Each row of a before or after table is a point. One or more steps were done to the points. Then noise was added and the rows were shuffled. The steps act on how far a point lies along the listed directions, d1 being the first. What was done? A step turns or swaps two directions, mirrors them in a line or flattens them onto one, adds a multiple of one to another, or multiplies one. Angles are multiples of 10 degrees, from the lower direction toward the higher: turns from -170 to 170, lines from 10 to 170 but not 90. Use the fewest steps. Two steps may share a direction if one is a turn and the other turns, adds or multiplies; they go together, in the order done. Otherwise the lowest direction goes first.

Directions:
(1): | -240 |    5 |
(2): |   -5 | -240 |
Before (9 x 2):
|  21 | -47 |
| -43 |  28 |
| -59 | -78 |
|  -3 |  52 |
|   2 |  56 |
| -78 | -13 |
| -13 |  30 |
| -31 |  19 |
| -33 |  79 |
After (9 x 2):
|  -56 |   20 |
|  -27 |   31 |
|  -67 |   81 |
| -156 |  -14 |
|  -87 |   26 |
| -118 |  -79 |
|   46 |  -51 |
|   -7 |   47 |
|    5 |   57 |
Steps: multiply d1 by 2

Directions:
(1): |   28 |   94 | -291 |  -97 |  261 |  -23 |
(2): | 383 |  88 |  75 | -54 |   0 |  97 |
(3): |  117 |  -75 |   26 |  257 |  115 | -271 |
(4): |   17 | -117 | -127 |  255 |   19 |  278 |
(5): |   31 | -338 |   83 | -159 |  156 |   30 |
Before (13 x 6):
|   58 |   37 |  -41 |  -31 |   19 |   24 |
|  -61 |  -35 |  -36 |    7 |   10 |   11 |
|   54 |   12 |  -42 |  100 |   17 |  -17 |
|   30 |   74 |   61 |  -23 |   15 | -112 |
|  -15 |  -52 |   11 |  -21 |   29 |   -7 |
| -105 |   20 |  -26 |   -3 |    1 |  -74 |
|  -14 |    8 |    1 |    2 |   16 |   -3 |
|   10 |   21 |   10 |   81 |  -30 |  -11 |
|    2 |    3 |  -40 |   36 |   25 |   20 |
|   81 |  -10 |   59 |   -2 |  -25 |   -1 |
|  -70 |   99 |  -75 |  -31 |   19 |   -9 |
|   20 |  -30 |    6 |   69 |    6 |  -40 |
|   70 |  -13 |   -4 |   72 |  -20 |  -61 |
After (13 x 6):
|  16 | -93 | -37 |   2 |  47 | -45 |
|  10 | -34 | 104 | -29 | -67 | -12 |
|  13 |  -5 |  34 |  42 | -54 |  23 |
|  49 |  13 |  74 | -82 | -43 |  69 |
|   6 | -68 |   1 |  36 |  32 | -29 |
| -33 |   5 | -66 |  -6 |  55 | -44 |
|  36 | -19 |   0 |  21 |   7 |  40 |
|   8 |  26 |  15 |  46 | -15 | -31 |
|  -2 |  -5 |  50 | -95 |  68 | -88 |
|   6 |   5 |  22 |   2 |   4 |   6 |
| -29 | -79 |  -3 |  -6 |  31 |  18 |
|  55 |  32 | -42 | -37 |  28 |  25 |
|  48 | -93 | -22 |  17 |  57 |  26 |
Steps: swap d1 and d2; mirror d3 and d5 in the line at 20 degrees

Directions:
(1): | -126 |   92 | -119 |  -32 | -206 |  125 |  -48 |  454 |   99 |  -25 |    0 |
(2): |   10 |  -62 |  265 |  -29 | -143 |   72 |    3 |   17 |   -5 |  324 | -332 |
(3): |   -9 |   18 | -234 |  335 |  239 |  115 |  -89 |   -3 |  152 |  125 | -179 |
Before (11 x 11):
|   -4 |   20 |  -72 |   57 |   -3 |   20 |  -30 |   82 |   36 |   13 |    9 |
|   -1 |    3 |   12 | -108 |  -92 |  -51 |   29 |   34 |  -48 |  -93 |  105 |
|    5 |   -9 |   19 |   -9 |  -47 |  -29 |   -9 |  -18 |  -39 |   14 |   -9 |
|   19 |  -17 |   -2 |   25 |   74 |  -73 |   28 | -121 |  -14 |  -39 |   38 |
|   26 |   -6 |   47 |   17 |   30 |   -1 |    1 |  -36 |   -5 |   11 |  -15 |
|  -32 |  -20 |   68 |  -47 |   -7 |  -10 |    2 |  -28 |  -35 |   66 |  -22 |
|  -14 |   -3 |   46 |  -50 |  -98 |   57 |    0 |   55 |  -12 |   81 |  -48 |
|  -45 |   10 |   16 |   13 |  -37 |  -11 |   -2 |   64 |   22 |    0 |  -25 |
|  -36 |  -17 |  -46 |   91 |   12 |   66 |  -34 |   71 |   83 |   82 |  -60 |
|   34 |   -7 |  -31 |   27 |   46 |  -17 |  -20 |  -54 |   -6 |   -4 |    9 |
|  -36 |   51 |   -5 |  -13 |  -57 |   16 |   15 |   58 |   17 |    5 |  -18 |
After (11 x 11):
|  -36 |   60 |  -48 |    7 |  -22 |    6 |    9 |   49 |   24 |  -31 |   15 |
|  -10 |   21 |  -77 |  -38 |  -19 |   16 |   -1 |   28 |  -15 |  -80 |  115 |
|    8 |    6 | -134 |  126 |   90 |   15 |  -29 |  -22 |   43 |  -11 |  -12 |
|   -5 |   16 |    1 |    1 |  -67 |   18 |  -21 |  106 |   18 |   42 |  -14 |
|   33 |  -18 |   40 |  -12 |  -13 |   -7 |  -17 |  -30 |  -14 |   42 |  -40 |
|  -32 |   -6 |  -12 |  -31 |   41 |  -34 |    2 |  -45 |  -33 |  -32 |   75 |
|   23 |   -2 |   60 |  -12 |   10 |  -11 |    6 |  -26 |  -20 |  -13 |   13 |
|    6 |   -2 |  -31 |   19 |   -5 |  -35 |  -16 |  -33 |  -31 |  -18 |   24 |
|  -40 |   19 |  -14 |   17 |  -16 |  -24 |   -2 |   61 |   18 |  -39 |   16 |
|   22 |  -32 |   71 |   30 |   37 |  -45 |   28 | -105 |   -8 |   61 |  -69 |
|  -42 |  -19 |   51 |  -79 | -123 |   15 |    7 |  112 |   19 |    5 |   44 |
Steps: turn d1 and d3 by -20 degrees; turn d2 and d3 by -130 degrees
